Every row gives one point. Examples show where two turns around zero, p and q, send a point. Write where each new point lands after one turn and then the other. Backwards means that the second turn is done in reverse. Each puzzle has new turns, and all numbers are rounded.

Turn p:
-0.084; 0.142 => -0.061; 0.153
0.056; -0.212 => 0.022; -0.218
0.172; 0.033 => 0.175; 0.006
0.164; 0.072 => 0.173; 0.045
-0.308; -0.035 => -0.310; 0.014
Turn q:
0.194; 0.030 => 0.194; -0.027
0.216; -0.069 => 0.187; -0.128
-0.266; -0.032 => -0.264; 0.046
-0.143; 0.071 => -0.117; 0.109
Where do these land?
p, then q: 0.165; 0.063 => 0.176; -0.015
p, then q: 0.105; -0.140 => 0.034; -0.172
q, then p: -0.270; 0.077 => -0.210; 0.186

Turn p:
0.159; -0.129; 0.001; -0.110 => 0.207; -0.077; 0.011; 0.071
-0.042; 0.139; 0.107; 0.150 => -0.114; 0.185; 0.069; -0.054
0.231; -0.085; -0.257; -0.221 => 0.294; -0.168; -0.247; 0.009
-0.099; -0.072; 0.022; 0.249 => -0.183; 0.111; 0.026; 0.175
-0.250; 0.147; 0.128; -0.068 => -0.204; -0.052; 0.142; -0.202
Turn q:
-0.042; 0.171; -0.109; 0.020 => 0.020; 0.153; -0.137; 0.022
0.052; -0.058; -0.235; 0.104 => 0.095; -0.092; -0.177; 0.153
-0.164; -0.252; 0.272; -0.021 => -0.124; -0.092; 0.371; 0.059
0.060; 0.061; 0.311; -0.001 => 0.051; 0.057; 0.226; -0.217
0.093; 0.079; -0.240; -0.102 => -0.042; -0.026; -0.283; -0.016
Where do these land?
q, then p: 0.353; -0.064; -0.218; 0.075 => 0.230; -0.140; -0.231; 0.237
p, then q: -0.179; 0.038; 0.025; 0.050 => -0.113; 0.087; 0.091; 0.088
q, then p: -0.144; 0.039; -0.158; -0.342 => -0.344; -0.167; -0.116; -0.067
p, then q: 0.013; 0.087; 0.217; 0.132 => 0.000; 0.204; 0.092; -0.149
p, then q: 0.006; 0.019; 0.211; 0.108 => 0.036; 0.158; 0.125; -0.122
q, then p: -0.020; 0.108; 0.083; 0.140 => 0.109; 0.126; 0.020; -0.102
q, then p: -0.029; -0.227; -0.160; -0.162 => -0.201; -0.120; -0.016; 0.222
